Each row is a point. Each copy is the shape, with its points in the same order, turned, moved and blurred by noise. Is it also mirrored, or only turned?

Shape (5 x 2):
[[ 4.3 -4.5]
 [ 1.8  4.3]
 [-3.1  3.3]
 [-1.8 -0.4]
 [ 2.8  1.7]]
Copy 1, 5 rows:
[[-5.1 -0.9]
 [ 4.0 -2.5]
 [ 5.0  1.7]
 [ 0.6  2.2]
 [ 0.7 -2.6]]
Copy 1 is: only turned
Copy 2, 5 rows:
[[-0.6 -4.7]
 [ 4.9  2.5]
 [ 1.4  6.1]
 [-1.4  2.0]
 [ 3.7  0.3]]
Copy 2 is: only turned
Copy 3, 5 rows:
[[ 1.8 -5.7]
 [-3.6  2.5]
 [ 0.2  5.2]
 [ 2.2  3.2]
 [-2.6  0.1]]
Copy 3 is: mirrored

Shape (7 x 3):
[[-2.8 -6.8  1.4]
 [ 1.4  1.6 -1.9]
 [ 1.7 -4.8 -1.0]
 [ 2.9 -2.7  0.5]
 [ 1.4 -2.5 -0.6]
 [-3.3  0.9  6.4]
 [ 4.4  2.4  0.5]]
Copy 1:
[[ 3.5 -1.7  6.5]
 [-2.7  0.8 -1.0]
 [-0.2  2.6  4.4]
 [-2.6  0.8  3.7]
 [-1.7  0.5  2.3]
 [ 0.0 -7.5  0.6]
 [-6.2 -0.3  0.3]]
Copy 1 is: only turned
Copy 2 (7 x 3):
[[-7.6 -1.8  0.9]
 [ 1.5  0.5 -2.7]
 [-4.7  2.3 -0.9]
 [-2.4  1.8  0.9]
 [-2.8  1.3 -0.3]
 [-0.5 -6.7  3.1]
 [ 3.0  1.8  0.9]]
Copy 2 is: mirrored
Copy 3, 7 rows:
[[-2.4  3.9 -5.8]
 [ 0.4 -1.1  2.2]
 [-3.8  2.7 -0.6]
 [-1.8  3.5  1.4]
 [-1.8  1.9  0.1]
 [ 6.5  4.0 -3.1]
 [ 1.5  1.6  5.1]]
Copy 3 is: only turned
Copy 4:
[[-4.5 -3.9 -6.7]
 [ 0.1  3.0  0.7]
 [-4.8  1.2 -4.1]
 [-3.7  1.8 -1.9]
 [-2.2  2.0 -2.3]
 [-2.0 -5.3  3.1]
 [-2.5  4.6  2.7]]
Copy 4 is: mirrored

Shape:
[[ 5.2  4.0  3.0 -3.6]
 [-2.5 -2.6 -3.3  4.4]
 [ 5.0  0.5  2.0 -4.5]
 [-0.3 -1.9 -4.7 -0.9]
 [ 4.0 -1.6  2.7 -3.0]
 [-1.0 -0.3 -1.8  0.2]
 [-5.2 -1.3 -1.6  0.2]]
Copy 1 (7 x 4):
[[-6.8  2.3 -0.2  4.0]
 [ 4.4 -0.6  0.3 -4.5]
 [-5.8 -1.0  1.1  4.6]
 [ 0.3 -4.6 -1.2 -2.3]
 [-3.1 -0.9  2.1  4.6]
 [ 1.2 -0.8 -1.3 -1.0]
 [ 5.0 -1.8 -3.6 -0.7]]
Copy 1 is: only turned
Copy 2 (7 x 4):
[[-2.1  0.1  2.1 -9.5]
 [ 3.8 -2.8 -1.3  3.3]
 [-1.4 -2.1 -1.2 -8.7]
 [ 3.1 -1.1 -4.5 -0.7]
 [-2.4 -3.9 -1.4 -6.7]
 [ 0.7 -0.5 -2.0 -0.4]
 [-1.0  0.1 -3.1  2.8]]
Copy 2 is: only turned
Copy 3, 7 rows:
[[-7.6  0.4 -1.7  2.0]
 [ 4.8 -0.4  0.7 -5.0]
 [-5.0  3.1 -2.4  2.6]
 [ 2.5  3.0  2.7 -1.0]
 [-2.7  3.1 -3.7  1.9]
 [ 1.3  0.0  0.8 -1.0]
 [ 4.8 -2.0  1.2  0.1]]
Copy 3 is: only turned
Copy 4 (7 x 4):
[[-6.4  3.1 -1.8  0.6]
 [ 6.0 -2.4  0.9 -3.1]
 [-5.6  3.1 -0.2 -2.4]
 [ 0.8 -3.0 -0.2 -5.8]
 [-3.8  3.7  2.0 -2.5]
 [ 0.6 -1.5  0.2 -2.2]
 [ 1.6 -4.5  3.6 -1.1]]
Copy 4 is: only turned
